Each row of a before or after table is a point. The points were changed in one or more steps. Then noise was added and the rows were shuffled. The steps act on columns, c1 being the first. Name the steps. A step turns or swaps two columns, mirrors them in a line or flattens them onto one, adds a multiple of one to another, or multiplies or shifts one. Angles are multiples of 10 degrees, from the lower column toward the higher: turns from -170 to 170, lines from 10 to 170 but not 90. Use the fewest steps. Two steps may share a column if one is a turn and the other turns, adds or multiplies; they go together, in the order done. Otherwise the lowest column goes first.
(in the rows, 100 means zero)

Before (11 x 3):
0: 142 109  86
1:  98  85  96
2:  54  98 134
3:  70 144  52
4:  50 163 104
5: 125 118 112
6:  44 132  83
7: 124  66  63
8:  42 134 130
9: 111  80  70
10: 111  96  86
After (11 x 3):
0:  63  72 135
1:  77  40  84
2:  89 111  97
3:  95 122  71
4: 103  19 105
5:  77  36 130
6: 107 112  85
7:  97 141  63
8: 106  46  53
9: 140 121  87
10: 130 101 112
Steps: mirror c1 and c2 in the line at 20 degrees

Before (12 x 8):
0: 133 112  82  43 149 100  73  93
1: 114 175  88  83  65  66 106  29
2: 146  72 126 124 104 102 104 133
3:  79 107 134 124 159 123 116 119
4: 100 125  52  60 101  93  75 106
5: 102  71 160  80 119  57  92 116
6: 135 125 148 118 141 119  52 160
7:  98 102 112 118 129 105  55 119
8: 117  96  99 106 147  88  79  77
9: 114  99 121 123 152  52  91 151
10: 146 158  68   6  52  48 124  65
11: 100 120  82  60  79  95  52 109
After (12 x 8):
0: 105  69 158 103 117 142  96 100
1: 101 103 110 121 125 101  55 121
2: 111 100  98  97 147 111  80  88
3: 109  97 121 135 149 145  92 141
4:  99 127  53  80 100 112  79  88
5: 123 121 154 136 140  80  53 144
6: 122 111  78  71 150 101  73  68
7: 110 175  84  62  63 136 106  52
8:  99 125  85  84  84 107  55  84
9:  83 107 130 115 158  75 120 124
10: 134 155  67  51  53 151 128  35
11: 134  69 129 129 106  99 109 133
Steps: multiply c1 by 0.7; flatten c4 and c8 onto the line at 50 degrees; multiply c6 by -1

Before (8 x 12):
0: 130  65 102  39  42 108 159 111  82 109 122  97
1: 150  44 109  99  94  77  74 168  79  90  86 113
2: 112  48 119 108  51  86  84 152  84 108  80  87
3: 131  98  60 113 150 127  44 100  73 108  90  89
4:  97  62  74  41  68 147 140  93  88  46 142  58
5:  96 140  77 102 127  97  61 108  72  56 105  85
6:  98  56 104 128  73  57 122 138 102  82 107 114
7:  75 107  97 114 143 127  68 118  53  67 115 104
After (8 x 12):
0:  75 102  95  51 143 128  60 139 133 128 115 104
1: 110 137  96  89  69 147 152 114  97 106 142  58
2: 113 142  97 168  72  58 129  85 135 143 108 115
3: 166 136 103 108  94  77  66  96 171 150  86 114
4: 140 123 104 127  42 107 177 113 116 170 121  97
5:  83  63  84  61 128  97  50 125 117 116 105  85
6: 129 144 126 181  51  86  79  97 154 169  81  87
7: 129  91  65  38 150 127  27 126 109 167  91  89
Steps: mirror c1 and c2 in the line at 170 degrees; add -0.5 times c12 to c3; add -1.5 times c5 to c4; multiply c7 by 1.3; turn c8 and c9 by 110 degrees; shift c10 by 60

Before (8 x 20):
0: 112  93 115  70 127  63 102 137 104  81 140 101  78 177 104 135 119 137  98 159
1: 102  60  77  78  88  37 112  97  57 127 108  52  53 181  80 141 108 130  95 114
2:  61  67 128  92  97 129 111  81 124 140  84  56  31  88 147 116  62 130 184  64
3:  91  95 121 145  84 125 133  98  49 107  95 106  56  91  97  67  80 126  74 113
4: 148  67 123 184  91  97 102  75  64 128 107 167 114  96  43 103 100  58 141 101
5:  68  57  81  72  34  58  96  90 117 103  90  69  65  95 102 130 119 108  99 148
6:  78 109 101 124  77 126 121  87  75 139 100  57 123  55 148  99  59 164 113 147
7:  98 100  95  49  65 118 103 138  60 129 139  94  93  87 147 159  97  81  97  86
After (8 x 20):
0: 105  63 123  77  87  37 108  99  56 121 111  56  54  67  82 140 108 182  96 118
1:  92  98  80 149  80 124 125  97  48 100  87 105  54  74  96  67  83  94  73 122
2:  97  98 134  48  64 117 109 139  63 128  80  97  93 118 144 157  99  87  99  90
3: 146  67  94 186  94  96 100  77  65 126  77 164 113 139  45 106 103  98 138 101
4: 112  95 118  68 126  65  83 138 103  80  63 106  77  64 106 136 121 178  96 157
5:  61  66  69  93  97 133 124  82 121 137  88  57  37  73 146 117  62  87 184  70
6:  81 108  98 120  77 127 106  85  77 133 101  58 127  34 146 102  57  53 110 149
7:  72  56 107  70  33  57  81  87 118 104 124  69  64  95 103 129 121  95  97 140
Steps: turn c3 and c11 by -130 degrees; add -0.3 times c7 to c10; turn c7 and c20 by 20 degrees; turn c14 and c18 by 90 degrees

Before (9 x 48):
0: 103 100  53 128  93 139 115 136  85 109 108  71 124  61  82 104  77  78 100 105 129  83 112 116 101  99 108 124 146 181  94 109  83  65  84  90 102 117 125  78 103  31 103  93 117  86  87 119
1:  77 106  85  83  70 136 112 114 113 105 123 124 109  76 103  95 143  97 147 127  52 116  70 134  93 106  72 109 124 108  66 100 138  95 146  99 108 117  68 118  54 109 159  50 112 117  92 123
2:  70 104  99 110  76  81  98 129 100  74  98  72 119 115  21  62  93  74 110 123 116 143 101 126  53 109  67 129  96 101 102 108 100 110 103  69 117  42 107  77  94  99 137  62 147  73 102  85
3:  86 146  94 119  24 108 129 122  28  95  69 111  66 132  93 142 117 115 127  96  77 113 122  92 111  84  85  87  71 177 100 127 122  75  92 133  83 109  97  72 103 128 141  57 141  57 131 135
4: 115 119  85 101 119  91 124  89  71  94 136 141  62 106  55 118 145 112 141 110  92 147 115  63 143  92 149 135 110  65  92 105  93  72 118 164 105 119 102 140  94  85 101  45 137 113 183 123
5:  82 149 104 124 128 108  84 119 168 119 100 101  47  82  91 100  95 132 123 122  76  90 115  86  96 100  96  79 131 126  94 107  73  93 130  86  61 123  96 128 100 114 103  76 118 116 125 150
6: 110 125 100 119 122  84   5  74  96  49 170 157 115 111 119  81  37 101 140  62 105 108  89  96 122 116  93  89  97  80  95 138  84 147 104 136  69 106 128 130  71 118 140  97  99 101 116  48
7:  69  82 135 109  38  93 110  74  94 100 108  81  87  67  59  75  92 107  54  98  67 107  78  49 113  82  93  92 105 136  76  76  81  74 117 120  91  82 104 122 118 100 110 112 129  69  90 157
8:  80  99  81  90  91 126  64  68 131 117  94 120 101 118 103  62  62 102  77  94 138  95  93 125 106 121 130  76  94  99  77 109 183  93  67  89  76  92 115 108 145  84  46  75 130  75 132 119
After (9 x 48):
0:  80 152 103 120 126 113  85 118 171 122 100 101  46  81  92 101  94 132 114 162  76  87 112  86  97  99  97  80 129 124  94 110  77  93 130  85 140 123  95 136 102 114 102  76 116 119 125 149
1: 110 126 102 127 121  86   6  76  91  54 172 159 114 113 119  83  39  98 106  96 104 107  90  95 120 113  95  87  95  84  97 136  86 150 106 138 133 107 122 150  72 115 138  98  98 103 116  44
2:  69  81 135 107 133  91 111  74  91 100 111  79  86  62  60  73  87 110 141 138  65 108  80  48 116  84  92  87 105 141  78  74  83  75 116 119  46  83 103  71 116 102 110 116 131  69  87 155
3: 115 119  83 107  86  89 128  88  70  91 138 143  61 109  56 119 145 117 115  95  93 147 113  68 143  89 151 137 108  65  91 103  89  72 119 164 114 120  99 156  90  84 103  42 138 111 181 122
4:  82 101  84  88 123 121  62  67 128 115  95 119 102 118 105  62  63 105 127 130 139  96  94 125 105 121 132  75  92 101  94 109 183  95  67  87 101  92 115  84 145  85  47  77 127  72 135 119
5:  71 105  98 111  91  77  98 133  98  75  96  72 118 118  21  61  93  77  83 115 115 142 104 124  50 112  69 126  94  98 119 105 102 109 102  68  73  38 108  96  92  98 139  61 145  73 103  87
6: 102  99  51 128 101 139 114 139  88 112 106  71 126  63  81 105  78  78  94 110 127  83 113 116 100  97 106 125 142 182 120 110  82  65  85  92  94 116 121  87 103  32 102  96 118  82  89 119
7:  86 146  95 121 141 104 132 124  28  98  68 108  70 130  91 139 118 111  82 160  79 108 123  90 108  82  89  88  73 178 133 130 122  76  92 133  34 111  95 110 103 122 141  57 141  56 133 139
8:  78 110  87  82 105 135 116 113 116 100 122 122 111  76 102  95 142  99 124 130  51 117  71 132  94 108  74 112 121 107 124  98 143  97 146  98  71 115  72 153  55 111 161  54 113 115  90 122
Steps: turn c4 and c10 by 10 degrees; turn c5 and c37 by 110 degrees; add 1.5 times c5 to c20; turn c19 and c40 by 60 degrees; turn c19 and c31 by 120 degrees

Before (9 x 64):
0: 118 124 115 120  63 155 103 139  76 107  77 130  48  85 127 133  68  85 138 109 108 137 136 157 109  62 123 143  54 127 112 136  79  78 136 130 102 106  37  85  91  49  75 103 113 148  76 104  95  64  18  80 124 104  83 105  72 146 105  64  62  53  56 119
1:  52  56 121 156 100  71  67  77  32 115  36  54 139  83 138  69 123 137 124  60  65 151  77  71 166  92 119  80  93 133 148 137  95  36  96  83 111  91  86 103  61 121 115 143  78 137 148 132  89  87  91 131  74 137 110 109 133  50  46 104  70  92  54  91
2: 103 115 102  87  62  80 100 133  89  49  37 126  63  85 101 122 111 153  79  98  71 159 112  87 120  15 116  47 127  35  92  68  88 110 120  65  96 124  99 159  89 100 132 100 106  59 156  49 111 141 109 131 129  94  71 103  88 125  82  66  88 109  60 110
3:  59  96  97  92  52 110 164  98 114 120 125 133 102 142 109 128  91  63  53 135 151  79  80 166  93  79 107 134 138  85  93 150 112  37  77 129  59 101  80 119  70  52 141  75 132  99  81 125 112 114 102  72 128 105 116 165  99  46  98 114 110  88 134 113
4: 140 121 120  93 111  71 125 143  76  32  82 136  49  58  79 108 104  98  65  83 111  62 109 113 111  62 116 142 108  95  76 161 117 122  87 103 104  50  30  82  88  78 123 116 134  77 132 115 124 141  70  90 152  60  77 160  74  79  99  79 141 155  77 142
5:  58 113  80  73 102 129  80  59  96 115  94 100  78 112 141 109  82 129  92 113 142 156 145  67 136 107  81 116  97  36  69 150 161 121  98  93 123 117 124 157  90  72  71 113 158 124 133  43 102 138 112  95 107  70  76  73  58 143 107  62  51 149  87 110
6:  84  68  87 148 100 161 143  83 107  36  54  56 130  41  44  55  95 115 127 112 115  75 156  65 128 105 105 120 142 106  98 133 149 114  82 104 109 147  62 154 158 117  46 155 122 119  67  31 149 101  88 113 106  94 135  97 128 128  59 118  65 107 130  38
7: 153  83  84 135 101  71 149  80 119  95  57 133  94 143  44 106  42 109  83 125 108  97 156  85 132  98  92  58  46 130 132  78 109 129  95  94 106  58  97  68 102 144 112  72  63  98  91  33 131  49  54  59 132 129 119  67 150 123  82 141 120 106  59  35
8:  76  96  47 145  84 107  81  82  47  62 133 121 109  91 102  98  48 128 129  97 118  91  74 167 118  91  88  90 107 122 117  73 140 133 116 118  70  84 108 124 161  71  49 173  76  87 114 122 128 146  92  73 120  95  66 128  58 124 103  51  47  86  89 113
After (9 x 64):
0: 117 127 118 118  62 155 107 136  71 144  76 130  48  85 121 131  67  82 134 107 109 138 138 158 108  64 125 148  53 128 109  56  76  80 137 127 104 105  35  87  95  51  75 104 115 150  94  99  89  66  18  55 124 101  86 111  69 106 108  64  62  57  53 118
1:  90  69  89 147  98 164 141  80 109 125  55  57 130  40  42  55  92 118 128 114 113  76 158  69 131 104 105 119 142 108  98  54 148 114  82 105 103 147  60 148 161 119  46 153 119 121  93  36 148  98  88  98 107  96 140  97 131  36  52 119  66 109 133  42
2: 151  80  82 134  98  72 148  78 118 122  58 130  94 140  43 110  41 109  82 126 111  95 154  86 131  96  93  58  47 128 131 102 105 126  97  93 104  58  97  65 103 143 110  68  68  95 116  35 132  50  50  70 133 128 118  66 152  96  82 142 122 106  62  38
3:  59 112  81  75 101 130  79  59  96 145  92 103  75 112 136 108  81 131  95 112 140 158 145  68 135 106  77 114  93  37  67  94 159 121  96  98  98 116 128 157  89  73  70 111 161 123  60  45 104 135 114 102 107  72  76  74  57 116 106  61  52 147  88 109
4:  63  97  96  90  50 110 160  98 113  44 119 134 104 143 110 129  94  59  52 135 153  77  78 169  90  78 108 131 136  83  93  55 114  38  74 126  97  99  80 121  71  52 142  73 134 100  77 122 112 111 102 104 129 109 115 164  99 121 102 117 111  90 134 109
5:  75  98  50 142  84 107  79  84  50 125 132 120 110  95 100  95  51 127 133  95 118  90  75 163 119  91  87  89 108 123 115 128 138 129 118 115 103  84 106 126 161  70  50 173  81  88 107 121 125 149  93  53 119  95  72 131  58  59 105  49  49  83  88 115
6: 104 113 101  85  60  80  99 133  88 122  37 128  63  87 104 122 109 150  80 104  69 160 109  88 120  15 115  50 124  32  94 164  86 106 121  65 103 120 100 160  92  98 131  99 101  58  93  50 113 141 108 144 130  94  72 103  87  52  82  63  89 112  57 117
7: 138 119 116  93 109  70 123 141  77  80  82 138  50  62  81 106 103 102  65  81 110  65 110 114 108  63 113 143 108  96  75  86 115 124  91 102 102  49  26  84  92  77 121 115 134  81  52 119 128 145  72 119 153  59  76 161  74  32  99  80 142 153  76 142
8:  55  55 116 158  98  74  65  76  33  53  36  56 138  79 135  70 124 138 125  57  64 148  77  74 165  93 121  82  93 134 143 115  97  40  99  84 100  89  84  99  60 123 114 143  74 133  59 135  88  88  94 113  75 136 109 109 133 113  47 104  71  90  55  88
Steps: swap c10 and c58; add -0.7 times c19 to c52; turn c32 and c47 by -130 degrees; multiply c47 by 0.7; multiply c37 by 0

Before (14 x 64):
0: 109 106 109 104  96 101 106  94 110  78  95  97  71 112 109 105 106 113  92 104  91 126 108 100  93  76 135 102  97  88  87 101  82  83  97 116  93  67  84 108 119 109  97  96  89 183 110 104 113 112  81  87  88 112  93  82  96 124 125 104 118 109 117 111
1:  96  97 107  99 168  96 117  90 118  82  97 106  85  91 108 114  96 103 107 103 116  96  88  83  92  74 118  99 113 101 146  90 111  95  91 106 107  93  83 128 120 115  92  84  87  81 110  93 106  93 110 112 112  87  85 107  92 112 109 107 113  82 116 110
2: 103 110 102  88 111 116 123  87  67  80 195 109 104  98 112 105 124 150 105  97 101  85  98  96  91 110 115  94 108 110 112 100  91 101 120 115 105 104  83 132 114  72  97  94 102  81 111 111 110 101  93  78 105 108  92  95 101 123  98 118  93 110  93  94
3: 101  65  93  98  90 103 127  99 120  79  88 151  99 126 107  98 132  99 107  83  94  96 105  90 152  79  92  87 108 100  93 108 119  79 119 109 102 105 101  67 108  99  97  94  86  89  84  99 105 100  94  94 121 145 131  80 108 116  97 116 124 111 119 105
4: 100 106  84 105 107 112 118  92 106  79  83 117  75  92 116 109 126  94 105 102  97  89 102  87 105  75  92  85 113  95  93  91 101  31 114  76  97  87 101  83 120 115 119 104  94 102  96  88  97  93  83 116  53 132  92 103  99  10  96 109  75 114  68 110
5:  98 105 106  86 103  70 107  94 104  84  95  88  86  80  97 107 106  90 102  93 111  94 105  99 116  75  99  90 116  93  82  99 103  81 116 113 105 106 101  76 112 108  98  87  90 116 105 148 101  95  78  89 111 101 100 101  92 116 120 120 114 108 114  64
6:  99  98  93 101 116  91 105 101 110  80 101 116 108  79 116  97 108 126  88 108 100 106  81  94  81  76 100  99  90  88  84 107 123  86 123 109 107 106  98  99 116  95  88  93  90  78 112  94 106  94  87  86 112  99 110 107 101 111 115 121 125  96 106 111
7: 102 108 101  93  99  96 118  94 123  89  81  92  83  94  98 128 116  93  50 108  92  95  91 104  86  96 103  85 114 123  87 108  81  75 118 110  87  82  91 119 108  90 104 108 105  88  91  98  28 100  87  79 120  92  92 105 102  94 112 114 105 112 121 105
8:  94 100  86 102 122  57 102  91 108  89  90  92 103  84 109 146  97 115  81  85 106 100  67 102  88  82 179  83  72  90 106 111 103  86 101  81 102  80  91 115 104  68  94  93 113 103 102 113 109  99 106 106 105  92  98 106  93 111 120 117 110  98 102 104
9:  94  81  84  93  90 115 106 103  72  79  99 109 109  86 111 111 121 100  96 102  97  89 104  98  90 119 116  88  88 108  95 110 121 100  76  81 104  79 135  41 119 108  95 108  85  98 114  98 111 100  79  86 115  92 153 108  89 121 107  64 125  87  66 109
10: 100  84  90  86  92 114 100  51 115 110  99 101  87  93  82  98  97  93  67 104 102  93  99  79  83  76 104 112 112  88  93  55 107  81 118  97  88 101  97 125 122 101 127  95  96  85 106  93 110  94 112 117 123 101  93 104  90  98 115  74  89 110  69 107
11: 100 106 112 104 107 117 105 105 112  77 106  86 108  95 104 104 100 138 103 102 102  90  92  98  95 117 104 135 109 107  84 102 103  93  90 101  47  74  85 122 116 112 115 101  82  77  89  94 109 128  77  86 120  87 129  70 113  88  95  96  64 114 120 100
12: 100 107  86 104  99 110 106  91 104 110 107 132  98 105 102 126  98  94 102  94 100 108 107  38  88 109  91  84 100  92 113  84 115  89 120 100  99 105  83 119 117 103  92  94  82  76  91 109 106  95  91 120  82  87  95  86  89 125 103 115 112  72 121 106
13:  92  92  84  95 105 114 112  97 118  82 100  95  97  81 107  99 110  91 106  98  92  89 108  78  80 110  91 110 111  99  91 114  93 100 114 105 107 106  87 136  61 112  91  88  91  75 126  89 111 120 171  86  90  86  94  99  94 108 115  99 122 103  82 110
After (14 x 64):
0: 100 115  86 106  98 110 106  91 104 109 105 130  96 105 101 104  98 105 100  95  98 108 108  39  88 109  90  84 102  91 112  84 115  88 119 101  98  99  83 119 117 103  93  94  99  77  92 112 105  98  93 119  81  89  95  85  87 127 104 125 115  72 126 107
1: 101 108  84  91 110 112 118  92 107  79  83 117  74  92 118 103 126 108 105 103  97  89 102  86 102  74  92  87 114  96  92  91 101  31 115  76  97  91 100  83 118 118 119 103 102 101  95  89  97 101  83 115  54 134  93 102  97  11  97 133  76 113  70 111
2: 101  86  91  94  92 114 100  51 115 110  99 100  87  93  83  96  96 110  65 104 103  93  98  77  83  77 105 113 112  89  93  55 105  79 117  95  87 113  96 124 121 104 126  95 102  85 106  94 110  98 113 119 122 100  92 106  92  98 114  61  90 110  64 108
3:  93 114  87  84 121  56 101  92 107  89  91  92 103  83 109 107  96  90  82  86 107  99  67 102  88  83 180  82  73  90 108 111 103  86 100  81 103  89  91 115 105  70  94  94  99 103 101 112 109 112 105 106 105  92  99 106  92 112 119 115 110  98 101 104
4:  95 101 106  94 170  95 117  91 119  83  97 105  86  90 108 101  96 102 107 102 116  96  89  83  92  74 119 100 113 100 146  89 111  96  90 107 107  98  84 128 121 117  92  85  99  81 111  95 105 108 108 114 112  87  84 106  92 111 110 101 112  84 111 110
5: 107 108 110  72  95 100 106  95 111  77  96  97  72 110 108 103 106  82  93 104  91 126 106 101  92  77 134 101  96  87  87  99  83  82  98 116  93  79  85 110 118 105  96  96  99 182 111 105 112 102  81  85  88 111  94  82  97 125 125 109 119 107 113 111
6:  98 108 104  96 102  70 107  94 105  84  96  87  87  79  96 103 107 110 101  93 111  93 104  99 116  74  99  91 116  93  82 100 103  81 115 111 104 115 100  77 113 110  97  89  92 114 106 150 102  93  80  89 111 100 102 103  92 117 120 114 114 107 113  65
7: 100  97  93 107 116  89 106 101 109  80 102 117 108  78 117 100 106  88  88 110 100 107  82  93  81  76 102  99  91  87  85 107 124  87 124 110 106 102  96  98 116  98  88  93 102  79 111  96 106 125  86  86 112 100 109 109  99 113 115 114 125  93 100 111
8:  99 107 112  81 108 118 104 106 111  77 106  87 109  95 104 103  99  54 101 101 101  91  91 100  95 116 106 134 109 106  85 101 103  93  88 101  48  84  85 122 117 104 115 102  99  77  91  96 108 112  78  86 120  87 130  70 114  88  95  86  63 113 126  99
9:  95  85  83  80  90 117 105 104  72  80  99 109 109  85 113  96 121 102  96 102  99  89 103  95  90 120 118  86  89 107  95 109 121 101  78  82 104  97 136  41 119 108  94 108  99 100 116  99 112  99  79  86 116  92 153 107  88 119 108  57 125  86  59 108
10:  91  94  83 102 104 113 113  98 119  83 100  94  96  79 105  97 110  90 107  97  91  89 110  78  79 111  92 111 111  98  91 115  94 100 114 104 107 109  89 136  61 107  92  89 101  74 127  91 110  80 171  85  90  86  94  99  94 110 115 104 123 102  69 110
11: 102 111 102  97 111 114 125  86  68  82 194 109 103 100 113 104 123  68 105  97 102  85  98  96  90 109 115  92 108 111 111 100  91 102 119 114 103 114  84 132 114  73  96  95  98  82 110 110 110 137  95  78 105 109  92  96 101 124 100 118  92 111  86  94
12: 103 117 101  80  97  97 118  94 123  88  81  92  81  92  99 107 115 104  49 106  90  95  91 103  87  96 104  86 112 123  86 108  81  74 118 111  87  98  91 119 107  89 105 109 100  88  90  98  29  95  87  79 119  91  92 105 101  94 111 104 103 113 125 104
13: 102  67  93 104  91 102 127 100 120  79  87 151  98 125 108  88 132  98 107  84  93  97 106  91 150  79  92  86 109  99  93 107 118  77 118 109 103 104 101  67 109  99  96  94  99  88  84  99 104 100  95  96 118 145 131  80 109 116  97 106 123 112 126 105
Steps: flatten c2 and c16 onto the line at 20 degrees; turn c4 and c38 by -60 degrees; add -0.3 times c50 to c42; turn c18 and c50 by 130 degrees; flatten c45 and c48 onto the line at 100 degrees; add -0.5 times c47 to c63; add -0.5 times c53 to c60
